Each row of a before or after table is a point. One or more steps were done to the points. Then noise was added and the rows were shuffled. The steps act on how far a point lies along the listed directions, d1 being the first. What was done? A step turns or swaps two directions, mirrors them in a line or flattens them onto one, adds a multiple of one to another, or multiplies one. Angles are multiples of 10 degrees, from the lower direction toward the higher: turns from -170 to 170, lines from 10 to 170 but not 90. Use the fewest steps. Two steps may share a direction if one is a turn and the other turns, adds or multiplies; they go together, in the order done. Otherwise the lowest direction goes first.
In the rows, 128 means zero.

Directions:
(1): [162 141  67]
(2): [ 65 134  95]
Before (11 x 3):
[[ 58 102 187]
 [119 149  98]
 [ 68 118 168]
 [160 147  77]
 [199 133  64]
 [162 102  79]
 [ 48 112 173]
 [ 93 117 131]
 [222 111 141]
 [157 125 161]
 [109 123 142]]
After (11 x 3):
[[129 136 130]
 [156 118 141]
 [107 144 121]
 [206 108 166]
 [100 117 111]
 [ 99 131 113]
 [ 85 126 105]
 [135  93 126]
 [165 128 147]
 [119 127 123]
 [102 121 112]]
Steps: multiply d1 by 0

Directions:
(1): [116 132 206 150]
(2): [ 77  97 107 180]
(3): [117  61 142  84]
(4): [190  91 128 167]
Before (10 x 4):
[[161  83 112 114]
 [118 109  86 114]
 [ 98 177  95 153]
 [102  91 116 100]
 [128 230 211 106]
 [120 107  68 118]
 [138 106  82  78]
 [ 80 153  52 134]
 [ 25 202 113 126]
 [152 126 145 132]]
After (10 x 4):
[[133 126 163 191]
 [151 138 160 156]
 [237  77  90 108]
 [208 106 175 130]
 [156 140 177 156]
 [107  37  38  97]
 [176  92 146  96]
 [151 158 125 168]
 [ 99 128 127 121]
 [ 98 157 158 160]]
Steps: turn d1 and d4 by -150 degrees; turn d2 and d3 by -160 degrees

Directions:
(1): [136 137 160  65  64  98]
(2): [ 95 132 131 139  78 208]
(3): [155 202 128 180  99 110]
(4): [165 164  69  77 143 161]
(5): [188  72  97 154  87 127]
Before (9 x 6):
[[169 137 152  90 107 106]
 [172 140 168 120 100  26]
 [145 159  96  40 112 118]
 [128  98  72 137 191 114]
 [145 158 116 181  63 175]
 [107 143 147 133 160 185]
 [156 157 125  35  75 102]
 [113 184  90 117 186 186]
 [104  93 143 206 147 143]]
After (9 x 6):
[[101 151 150 128 161 185]
 [178 137 170 124  97  25]
 [128  95  74 139 198 115]
 [144 163  98  41 113 119]
 [155 159 127  35  77 102]
 [171 133 154  93 106 106]
 [105  90 144 208 147 147]
 [150 153 112 184  57 173]
 [105 195  92 112 196 185]]
Steps: multiply d5 by 1.3

Directions:
(1): [106 112 108 146 134 204 206 130]
(2): [114 134 101  89 224 126 123  86]
(3): [148 149 116 150 157 192  63 182]
(4): [ 48  71 104 113 126 112 106 175]
(5): [ 57 201 121 136  98 145 106  91]
Before (10 x 8):
[[109  90 124 139 151  85  99 136]
 [171  76 166 148  65 116 223 132]
 [ 78 169 107 140 111 131 119  89]
 [ 90  79 113 126 139 134  90 140]
 [ 88 132 110 120 148  93 112  92]
 [ 82 134 110 133 131 146 125 143]
 [160 148 149 154  81 117 162 109]
 [ 65 110 106  81  88  81  86 123]
 [152 143 149 156  83 138 193  95]
 [109 130 124 122 109 124  91 146]]
After (10 x 8):
[[ 91 118 118 116 107 122  85 157]
 [115 154 118 128 151 101 118  75]
 [ 70  64 108 123 140 129  84 151]
 [ 93 177 110 142 111 133 123  80]
 [101 137 116  88  91  88  96 101]
 [117  94 123 143 149  87 100 133]
 [247 132 189 163  66 132 245  86]
 [ 66 121 105 131 133 141 120 153]
 [195 173 159 161  83 124 171  89]
 [201 178 163 163  85 148 206  67]]
Steps: add 1.5 times d3 to d4

Directions:
(1): [123 178  87 200  76  91 109  95 142]
(2): [166 140 104 114 152 109  37 151  73]
(3): [ 80 192 123  72  86 180 102 144 137]
(4): [144 139 111 157 181 160  99 162 216]
(5): [ 87  98 188 175  94 120  96 195 123]
Before (11 x 9):
[[135 115 106 107 133 129 132 144  96]
 [135 119 133 118 130 127 118 120 122]
 [169 127 107 226 134  92 126  97 167]
 [138 153 113 122 121 145 109 122 146]
 [126 150 106 249 117  89  52 162 183]
 [154 116 113 111 158 129 108 115 128]
 [147 103 132  99 159 100 116 127 102]
 [140 142  82 206 113  38 101  77 134]
 [152  94 141 106 126 113 152 117 100]
 [146 122 150 111 114 125 135 118  99]
 [137 126 118 108 169  99 104 122  87]]
After (11 x 9):
[[149 153  93 226 154 101  33 169 188]
 [ 87 101 169 144 132 107 148 143 121]
 [149  88 146 108 130 119 156 126 112]
 [110 106 147 151 100 120 147 115 135]
 [145 113 162 107 130 138 139 133 117]
 [112  93 164 128 120  96 147 135 114]
 [138  91 131 181 202 110 110 154 223]
 [121 146 130 137 105 145 123 128 154]
 [110 104 129 122 116 130 152 152 109]
 [127 116 143 125 119 129 127 120 127]
 [180 118 111 210 169 113 120 116 189]]
Steps: swap d1 and d4; mirror d2 and d5 in the line at 50 degrees

Directions:
(1): [ 90 189  97 122  96 137 167 161 165 187  66]
(2): [128 137  89 155 150 216 130 146  94  61  84]
(3): [ 99  69  84 139  96 169  82 168 187 143 173]
Before (9 x 11):
[[ 39 108  66 145  97 185  94 160 172 147 111]
 [132 206 133 114 125  83 175 106 137 177  81]
 [ 97  87  67 162 109 203 101 166 136  88 128]
 [140  68 147 124 121 123  97 116 123 123 156]
 [125 177 143 108 133  91 187 140 127 187 122]
 [152  88 145 113 129 100 111 104 111  93 173]
 [ 90 154  86 114 107 107 140 158 151 151 125]
 [140 140 186  72 140  65 139  99  95 143 139]
 [163 132 165 129 179  84 136  83  93 109 152]]
After (9 x 11):
[[ 61 148 131 117 108  91 130 114 150 184 106]
 [ 94 155 119  93  96  34 146 136 163 195 146]
 [143  88 130 139 146 175 108 119  87  74 113]
 [151 109 113 153 179 170 114 115 102  69 141]
 [126 108 150  84 129 116 115 126 117 131 150]
 [116 163 146  95  86  21 146 115 204 250 150]
 [115 129  94 156 130 178 132 138  96  76  99]
 [114 148 153  95 106  44 169 143 170 241 171]
 [151  97 107 136 150 178 114 122  78  34 136]]
Steps: add -1.5 times d1 to d2; multiply d3 by 0

Directions:
(1): [ 59 141 157 151 120 127  70 102  91 195 104  70]
(2): [180 212 138 108 119 114 173 104 150 198  88 132]
(3): [146 130 129 185 111 142 206 110  94  96 140  42]
Before (11 x 12):
[[201 230 130  79 130 141 177  98 164 173  69 165]
 [ 45  34 134 145 145 138  15 139  92 117 168 109]
 [145 139 135 166 102 131 173 109  75 132 134  90]
 [124  96 106 195 122 143 176 134  80  45 152  75]
 [ 87  93 124 132 130 128  83 137 121 129 144 134]
 [123  69 119 140 113 140 128 141 119  91 144 115]
 [ 15  71 149 167 136 132  44 125  81 124 135  77]
 [ 83  85 127 180 126 130 115 144 111 119 148  81]
 [153 182 132  90 107 110 143 130 155 187  92 157]
 [ 52  41 127 169 128 129  80 135 100  89 163  97]
 [133 145 132 114 125 138 125 121 158 167 100 168]]
After (11 x 12):
[[114 205 158 115 130 106 112  96 136 231  74 120]
 [ 97  56 110 164 137 180 132 135  90   8 160  92]
 [145 192 140  98 119  97 127 103 160 225  86 156]
 [126 153 114  79 146 104  66 146 154 157 100 226]
 [174 213 150 108 123 111 139  87 140 249  89 109]
 [122 155 132 116 131 109 100 141 159 196 107 154]
 [103  79 119 163 102 139 151 146  99  76 152  81]
 [104 100 127 114 126 122  72 140 102 134 138 184]
 [155 140 128  96 114 121 130 128 154 170 103 158]
 [141 164 131 130 118 120 146 113 132 175 113 117]
 [119 103 126 168 118 158 161 120 121 107 132 100]]
Steps: multiply d1 by 0.7; turn d2 and d3 by 160 degrees

Directions:
(1): [169 159  84  97 143 110  38 124 136 198  91 105 129  78]
(2): [123 195  94  24 158 110 157 128 139  94 179 155 110 127]
(3): [144 125 166 133 148  20 138 144 100 174 170 138 192 150]
(4): [203  41 130  93 215 149 133 125 140 104 117 131 139 140]
(5): [ 76 129 122 150 172 111 114  27 137 101 106 181 170  86]
Before (10 x 14):
[[152 138 104  70 124 134 135 179 119 146 160  94 106 146]
 [126 122 119  59 183 146 139 104 125  77 127 150 116 137]
 [140  85 167 137 132 125 179 140 124 112 148 115 123 176]
 [150  90 128 161  82 201  87 179 122 131  72  66  88 133]
 [135 137 128 120 101 134 129 148 126 122 118 152 128 134]
 [193  91 140 124 135  81 138 182 104 161 133  93 133 169]
 [135 107 159 130 134 102 124 143 103 159 149 138 152 158]
 [136  60 124 113 170 129 124 101 138  98 103 159 138 144]
 [219  22 169 205  93 137  93 219  78 208 104  61 119 161]
 [113 129 104 130 125 179 124 120 157 121 113 122  96 103]]
After (10 x 14):
[[178 120  84  26 225 141  69  99 135 127  96 133 125  96]
 [248  33 141 189 109 128  45 221  86 249  85  44 123 132]
 [143  96 127 166  71 203  90 181 123 137  75  67  83 133]
 [146 149 105  71 119 133 129 182 120 154 158  90 101 141]
 [223  97 113 104 157  71  89 184 109 197 113  78 138 144]
 [125 130 130 118  99 139 143 148 124 111 121 156 124 140]
 [206  56  76  68 217 117  30  93 159 163  63 136 141  96]
 [148 102 147 125 141 101 106 144 104 164 140 135 153 148]
 [203  61 139 102 186 125 126 133 135 146 118 108 123 148]
 [103 133 108 133 119 177 129 118 153 121 116 125  98 106]]
Steps: multiply d4 by 2.5; turn d1 and d4 by -50 degrees

Directions:
(1): [144  90  79 171 105 184  32 128 183 134  94 129 162  98 168  94 101 171]
(2): [121 105 205 108  97 125 121  95 159 131 106 145 135  88  39 183  93 203]
Before (8 x 18):
[[134 128  58 165 125 147  91 145 125 136 130 122 132 127 200  69 129 110]
 [139 105 101 138 109 148  91 126 170 127 101 118 138 112 163 102 110 141]
 [141 149  67 111 159 115 150 147  76 111 143 112 132 157 166  93 161  63]
 [128 135 126 116 139 115 153 124 121 130 134 139 124 145 124 139 126 114]
 [128 116 139 120 128 125 112 121 134 128 123 131 122 126 107 125 125 130]
 [124 120 104 133 132 121 134 144 120 137 133 134 140 157 160 105 133 104]
 [132 131 122 141 104 138 102 124 154 127 105 137 137 101 127 115 113 147]
 [144 134   7 179 138 165  82 155 130 125 112 117 146 150 242  70 139  85]]
After (8 x 18):
[[140 138 102 103 146 114 147 132  89 112 134 119 133 140 129 114 145  93]
 [141 120  52 168 120 163  79 136 148 126  98 127 151 127 191 103 118 128]
 [139 104 103 137 108 148  91 126 172 126 100 118 138 111 161 103 109 144]
 [132 132 116 141 107 138 103 127 151 127 107 136 137 105 135 112 116 140]
 [123 115 120 130 126 121 133 138 125 137 128 136 140 149 142 116 126 119]
 [127 136 128 115 138 115 153 122 123 131 134 138 124 144 121 141 126 117]
 [132 121  85 158 113 146  87 134 135 138 123 128 134 113 169  88 116 136]
 [129 118 133 122 130 125 112 125 132 127 124 129 122 130 116 121 129 125]]
Steps: multiply d2 by 0.4

Directions:
(1): [ 95  98 178 138 123 102 150 174 139 201 148 121 182 114 137 148 180 196
 102  37]
(2): [224  82 165 130 110 156 143 164 123 134 127 136  70  35 127 136 146 114
  57 149]
Before (9 x 20):
[[ 76 131 137 142 132  90 144 138 138 196 143 117 184 148 118  98 176 185
  141  60]
 [177 104 144 114 106 151 143 151 121  95 147 137  96  78 156 136 136  90
  112 150]
 [110 154  79 124 127 113 114 100 116  96 118 114 111 171 123 105 104  98
  129 145]
 [  7 146 120 113 137  73 126 147 146 177 134 113 205 203 147 139 132 178
  169  40]
 [183 103 159 138  96 137 126 141 137 132 124 146  99  68 132 136 153 126
   99 131]
 [154 125 131 117 132 112 127 118 128 106 106 128 114 123 108 128 124 128
  144 133]
 [165 132 105 134 119 155 131 125 123 127 135 152 103 123 120 127 112 101
  131 134]
 [ 52 125 150 126 131 113 141 151 149 161 114 114 199 155 132 123 170 189
  138  56]
 [169 103 170 138 126 138 141 160 124 165 130 145 116  74 124 150 163 156
   70 107]]
After (9 x 20):
[[131 108 141 136 117 102 139 156 118 158 131 111 129 112 131 129 158 146
   71  76]
 [193 117 120 116 119 175 126 127 131  70  89 129  71  83 114 102 119  87
  101 197]
 [ 83 157 102 135 116 112 106  94 141 109 121 138 150 171 137 124 117 125
  177 128]
 [ 69 140 119 113 125 111 138 124 134 109 156 130 172 176 155 133 132 119
  182 106]
 [ 99 176  90 125 147 135 104  82 119  94 112 144 128 184 119 129 102 109
  168 167]
 [115 135 116 137 127 133 136 130 128 154 144 145 147 153 124 133 128 138
  146  85]
 [231  95 133 106 104 156 130 158 122 104 112 134  31  37 136 129 103  67
   66 189]
 [127 121 141 119 130 105 128 124 130 124 116 122 139 135 112 136 141 151
  147 106]
 [204 131 102 128 121 152 130 105 123 106 114 138  62  87 107  74 122  77
  116 200]]
Steps: turn d1 and d2 by 170 degrees

Directions:
(1): [105  81 117 176 172  28 160 122 211 201 168 150 107 130 137 126  73 144
 161 166 122 104 113 103]
(2): [152 173 221 181 165  73 122 145 131 122 173  95 129 112  56 150 197 131
 124 111 159 100 199 153]
(3): [117 138 162 160  99 116 126  22  96 177 110  61 104 169 180 152  94 144
  68 128 148 178 180  94]
Before (10 x 24):
[[139 108 107 117 131 129 132 157 161 125 135 168 139 133 127 128 127 125
  161 154 117 128 100 139]
 [117 144 138 100 115 171 120 129 105  94 105 107 144 143 137 133 137 138
  105 112 135 137 126 131]
 [118 138 166 165 151 100 136 130 138 137 149 118 132 116 100 134 136 105
  146 135 128 115 121 135]
 [145 154 141 128 147 139 118 171 125  81 135 134 147 110  76 121 183 120
  138 110 129 102 126 141]
 [129 119 113 152 149 118 120 116 133 152 135 138 124 154 129 110 126 126
  124 140 124 119 136 125]
 [143 146 130 101 124 169 111 136  97  74 119 136 140 121 131 122 165 120
  132 121 138 142 118 136]
 [123 115 121 143 139 100 124 150 173 135 140 169 133 113 112 114 109 138
  150 153 124 110 110 138]
 [ 95  96  39  74  74 193 127  98 113 143  68 152 134 166 226 103  53 112
  109 145 123 154  48  92]
 [137 130 135 136 146 132 135 116 112 147 136 129 130 123 137 131 126 132
  109 128 135 120 130 128]
 [114 116 134 154 164  83 129 124 166 150 142 134 128 121 127 115 104 127
  140 122 128 109 139 117]]
After (10 x 24):
[[114 140 169 172 137 100 137  92 129 157 136  98 125 132 125 140 119 113
  125 139 129 137 130 121]
 [140 162 178 154 141 125 115 122 112 104 134  92 133 126  86 135 179 130
  106 106 145 122 167 128]
 [113 114 135 154 157  84 132 107 161 157 137 128 125 126 135 115  97 127
  132 120 134 117 143 109]
 [136 126 127 131 140 140 136 111 112 148 132 135 128 130 145 128 119 131
  108 128 130 124 124 126]
 [131 124 141 161 143  88 121 145 169 134 150 153 131 111  98 121 121 138
  144 147 131 107 133 141]
 [149 121 139 136 146 109 128 170 163 122 151 160 141 124  97 135 155 126
  161 148 128 116 122 145]
 [120 100  31  53 124 187 126 241 159  75 110 230 164 105 132  83 127  92
  184 135 105  79   7 141]
 [127 116 108 152 148 124 124 116 136 149 136 141 126 155 132 107 124 124
  124 142 121 122 129 125]
 [143 156 145 110 130 158 112 132  98  76 125 133 141 122 122 128 172 121
  129 118 146 138 127 137]
 [118 143 131  92 117 177 122 139 111  88 106 115 145 141 133 133 141 138
  114 112 131 137 118 139]]
Steps: turn d2 and d3 by 60 degrees; multiply d3 by 1.3

Directions:
(1): [ 83 194 146 193 177 154 139 138  72 102 122 164  80 145  63 110 140 117
 149 127 138  80  92 159 128  67 170 209 179  94  71 182]
(2): [128 165 135  53  65 114  92  97  36 175 184 130  78 104 192 161 136 140
 171  50 110 154 116 142  93 158 196 146 125 105  95 134]
(3): [160 102 137 149  44 162 139  67  99 150 114 189 107 137  77 100 206  57
 119 122  94 158 202 108 124 122  62  93 135 100 112 195]
(4): [164 133 132 121 165 125 167 106 164 142 161 126 128  69 140 184 140 105
  46 137  38 197 143 207 203  92 136 189 131 119  90 104]
(5): [ 99 152 166 150  69 134 113 173 126 159 173 158  90 159 115 115  91 211
  69 204 132 212 141 129  86 164  97 197 150 167 169 156]
Before (10 x 32):
[[126 113 118 163 156 107 144 145 194 111 117 142 169 122  97 127 101 129
   54 161 116 136 125 148 189 104 125 130 129 150 151 120]
 [132 129 152 194  84 165 147 107 117 145 106 185  93 175  28  96 179  74
   98 152 111 155 182 137 131 108  69 124 145 114 114 182]
 [118  71  98 183 216 127 135 167 249  52  32  68 203 166  90  89 112 127
  138 171 178  37 106  65 129 118  88  29  92 171 197  86]
 [117 132 162 199  96 176 168 120  98 129 113 188  93 169  45  85 165 104
  114 169 117 126 156 123 112 110  53 152 162 118 116 191]
 [113 147 154 152 190 130 145 143 137 109 127 120 107 103 140 144 119 116
  106 143 105 137 104 175 170  81 147 151 139 135  96 118]
 [164 121 132 105 166 131 172  99 168 135 126 138 145  89 124 154 129  88
   54 150  95 146 137 166 162 114 147 142 124 131 134 118]
 [121 153 158 207 132 167 159 120 127 109  90 181 113 161  44  98 154 117
   88 179 120 139 142 143 152  84  68 142 181 119 133 194]
 [142 100 111 122 170 149 129 162 182  94  98  98 182 155 134 105  94 145
  152 136 175  80 103  92 121 134 113  72 102 157 156 109]
 [130 118 134 151 134 123 133 143 152 126 132 122 118 137 128 140  97 179
   84 165 104 167 124 160 149 136 122 166 146 156 183 103]
 [120 109 143 179  86 166 159 109 113 128 102 182 122 186  65  93 156 128
   99 187 136 153 159 102 106 120  62 118 146 115 151 178]]
After (10 x 32):
[[102 114 136 197 151 155 165 145 148  98  85 153 146 191  64  92 121 152
  102 208 163 115 120 106 117 107  79 128 147 132 163 150]
 [164 128 132  99 180 126 176 101 174 137 136 131 144  76 136 167 123  92
   44 149  85 153 129 181 172 109 161 158 125 132 128 106]
 [122 147 157 126 163 122 137 141 133 131 150 118  98  93 164 160 112 133
   92 139  90 173 112 182 164 102 148 159 132 142 102 108]
 [119 119 147 216 149 156 158 154 181 115  89 153 129 183  25  93 134 108
   75 198 135 136 155 138 148 102  64 132 141 146 144 145]
 [117 134 118 139 178  93 135 151 178 115 138 122 160 106 128 150  80 148
   66 139 115 132  94 168 188 105 173 155 130 148 138 100]
 [101 127 157 213 146 165 173 165 149 105 103 158 123 176  50  85 120 142
   97 208 143 112 131 121 120 112  50 158 157 149 147 154]
 [ 92 110  96 121 227  94  99 193 203  67  72  29 185 153 167 123  60 190
  185 123 204  27  47  75  96 149 174  55  84 178 194  47]
 [125 139 132 144 153 123 133 132 126 124 140 122 104 125 135 152 106 167
  104 135  98 149 105 178 156 122 158 182 152 137 153 105]
 [106 154 155 202 175 150 156 163 167  97  94 145 134 161  69 109 103 166
   73 207 139 136 111 149 158  94  82 156 172 150 160 150]
 [131 119 110  93 163 140 111 164 147 104 116  86 168 151 165 118  82 163
  184 102 185  71  79  93 101 148 154  82 101 152 146 103]]
Steps: flatten d1 and d5 onto the line at 50 degrees; turn d2 and d3 by 50 degrees; multiply d4 by 1.3
